Every row gives one point. Each copy is the shape, with its points in the same order, turned, moved and blurred by noise. Say if it was mirrored as well.
In the rows, 128 means zero.

Shape (6 x 2)
[[153 141]
 [ 87 119]
 [ 80  83]
 [150 114]
 [154 127]
 [101 153]]
Copy 1 (6 x 2)
[[157 157]
 [111 110]
 [ 75 121]
 [130 166]
 [143 166]
 [148 106]]
Copy 1 is: mirrored
Copy 2 (6 x 2)
[[126 106]
 [140 173]
 [112 196]
 [106 123]
 [117 112]
 [162 145]]
Copy 2 is: only turned
Copy 3 (6 x 2)
[[ 93 146]
 [151  98]
 [184 104]
 [124 150]
 [113 152]
 [114  91]]
Copy 3 is: only turned

Shape (5 x 2)
[[121 155]
 [124  57]
 [130 155]
 [144 106]
 [142 144]]
Copy 1 (5 x 2)
[[105 152]
 [127  57]
 [108 149]
 [141 105]
 [131 144]]
Copy 1 is: only turned
Copy 2 (5 x 2)
[[113 144]
 [188  82]
 [112 139]
 [138  94]
 [113 120]]
Copy 2 is: mirrored

Shape (9 x 3)
[[ 90 134 165]
 [122  98 124]
 [150 165 144]
 [142  94 109]
 [ 99 137 171]
 [144 123 134]
 [160  93 105]
 [ 92 115 122]
 [140  60 146]]
Copy 1 (9 x 3)
[[101 130 175]
 [143 154 135]
 [ 91 105 113]
 [152 154 112]
 [101 117 175]
 [128 126 120]
 [160 148  94]
 [117 168 150]
 [185 133 142]]
Copy 1 is: mirrored
Copy 2 (9 x 3)
[[ 88 160 167]
 [111 107 140]
 [151 170 140]
 [136  96 132]
 [ 94 162 177]
 [137 130 149]
 [154  91 133]
 [ 90 132 134]
 [120  76 177]]
Copy 2 is: only turned
Copy 3 (9 x 3)
[[ 99 116 154]
 [137  88 111]
 [123 161 106]
 [152  89  92]
 [ 95 122 146]
 [130 116  99]
 [157  94  77]
 [140  95 147]
 [113  59  84]]
Copy 3 is: mirrored
Copy 4 (9 x 3)
[[118  83 172]
 [104 112 116]
 [165 133 158]
 [112 129 100]
 [128  82 171]
 [137 123 125]
 [123 138  87]
 [ 89 111 147]
 [114  82  80]]
Copy 4 is: only turned

Shape (6 x 3)
[[123 133 164]
 [116 105 109]
 [136  95 118]
 [132  95 128]
 [157  98 112]
 [143 202 163]]
Copy 1 (6 x 3)
[[108 124 130]
 [147 162 109]
 [135 176 122]
 [125 173 126]
 [141 188 146]
 [130  71 168]]
Copy 1 is: mirrored
Copy 2 (6 x 3)
[[126  95 147]
 [ 96 133 113]
 [ 84 137 133]
 [ 87 126 140]
 [ 86 148 150]
 [196 103 166]]
Copy 2 is: mirrored
Copy 3 (6 x 3)
[[128 105 143]
 [107 152 104]
 [126 165 125]
 [116 148 131]
 [139 171 127]
 [177  72 125]]
Copy 3 is: mirrored

Shape (7 x 4)
[[114 134 111  89]
 [130 113 183 155]
 [164  97 103 114]
 [159 134 145 156]
 [114 125 142 162]
 [112 133 148 142]
 [193 122  88  80]]
Copy 1 (7 x 4)
[[133 163 140 117]
 [ 88  74 137 152]
 [173 119 105 137]
 [129  77 135 115]
 [ 90 103 109 124]
 [ 98 119 137 127]
 [207 137 143 134]]
Copy 1 is: mirrored
Copy 2 (7 x 4)
[[149 105  98 104]
 [ 89 142  95 174]
 [122 135 151 104]
 [127 161 127 166]
 [122 123 114 176]
 [119 122  94 166]
 [154 161 149  71]]
Copy 2 is: only turned
Copy 3 (7 x 4)
[[130 146 119 160]
 [162 107 146  75]
 [ 87 117  99 120]
 [135  77 134 107]
 [138 110 168 107]
 [150 120 155 119]
 [ 89 102  62 155]]
Copy 3 is: only turned

Shape (9 x 4)
[[124 115 155 108]
 [ 98 198 119 138]
 [ 75 112 141 159]
 [134 117  86  81]
 [108 105  95 116]
 [134 113 149 162]
 [ 64 169 125 136]
 [127 109 136 139]
 [144 155 161 118]]
Copy 1 (9 x 4)
[[ 93 160 145 156]
 [148  94 182 132]
 [151 141 104 180]
 [109 183 151  91]
 [136 165 120 120]
 [102 114 104 155]
 [174 125 166 163]
 [109 138 111 146]
 [ 76 119 169 146]]
Copy 1 is: only turned
Copy 2 (9 x 4)
[[ 96 106 113 143]
 [180 108 154 115]
 [120 151  96  97]
 [ 75 107 182 126]
 [ 86 135 155 107]
 [115 156 108 154]
 [160 115 129  84]
 [101 141 120 140]
 [132 100 125 167]]
Copy 2 is: mirrored

Shape (9 x 6)
[[135  97 117 199 157 138]
 [111  97 184 103 128 122]
 [ 97 135 126 160 153 100]
 [128 128 149  84 130 133]
 [164  94 122 101 174 143]
 [176 136 142 166 150 117]
 [167 159 106 128 156 161]
 [ 84 128 116 126 101  76]
 [143 150 116 119 107 136]]
Copy 1 (9 x 6)
[[108 127 193 167 110 124]
 [100 185 103 138 114 179]
 [ 94 164 142 142 137  98]
 [119 147  93 112 130 170]
 [106 114 147 124 155 191]
 [132 118 139 188 147 138]
 [129  75 125 131 141 137]
 [132 201 124 109 136 103]
 [156 127 113 121 129 130]]
Copy 1 is: only turned
Copy 2 (9 x 6)
[[153 163 114 147  80 201]
 [ 99  86 133 179  82 115]
 [120 181 115 151  95 125]
 [115  91 148 139 115 110]
 [136  88 134  88  79 151]
 [187 137 139 144  95 150]
 [147 129 168  93 127 157]
 [108 149  83 160 131  94]
 [138 120 143 129 153 129]]
Copy 2 is: mirrored

Shape (12 x 6)
[[198 100 110 132 177 111]
 [101 113  95 109 114 161]
 [150 111 150 163 120 106]
 [ 95 132 108 133 119 121]
 [124 116  93 142 111 140]
 [166 109 178 149 120 167]
 [110 138 107 148 132 106]
 [168 143 120 149 121 114]
 [138 143  95 130 132 157]
 [114  61 167  38 116 150]
 [ 96 134  96 153 153 113]
 [116 118 130  94 139 118]]
Copy 1 (12 x 6)
[[102 209 104 191 109 161]
 [131 145 101  94 102  98]
 [127 129 124 195 133 132]
 [109 120 115 128 107  93]
 [123 127 102 136  86 112]
 [174 147 150 162 144 151]
 [ 93 138 120 156 100  92]
 [103 141 139 173  97 148]
 [124 163 141 124  80 118]
 [141 161  75  76 200 140]
 [ 97 147 112 160  92  74]
 [104 158 102 122 145 116]]
Copy 1 is: mirrored
Copy 2 (12 x 6)
[[161 131 166  60  82 113]
 [102 109 101 106 146 165]
 [154 168 159 106 140 118]
 [105 132 130 141 132 147]
 [ 99 139 142 100 128 155]
 [163 174  96  75 159 117]
 [112 140 150 138 114 134]
 [137 175 142 100  99 144]
 [105 139 109  91 101 151]
 [196  68  98  94 191 164]
 [ 89 130 141 142 113 115]
 [147 100 120 127 124 145]]
Copy 2 is: mirrored
Copy 3 (12 x 6)
[[132 150  61 137  99  73]
 [ 75 138 147 114 140 139]
 [153 114  84 129 118 139]
 [119 112 146 103 116 136]
 [ 96 106 125 128 115 127]
 [137 157  79 166 143 169]
 [130 108 134 107 100 134]
 [147 109 114 157 118 112]
 [104 139 141 153 120 119]
 [ 81 185  81  61 207 135]
 [115 120 142 101  85 126]
 [125 149 121  87 148 122]]
Copy 3 is: mirrored
Copy 4 (12 x 6)
[[121 179 100 122 114  53]
 [174 125 110 142 124 154]
 [ 96 176 140 138 150 119]
 [137 113 144 145 133 136]
 [148 130 116 144 154 129]
 [ 96 204  90 148 120 150]
 [121 115 142 150 142 117]
 [ 91 144 107 123 147 108]
 [132 118  83 148 131 124]
 [183 188 135  84  63 177]
 [132 109 146 171 134 104]
 [139 133 137 120  96 134]]
Copy 4 is: mirrored
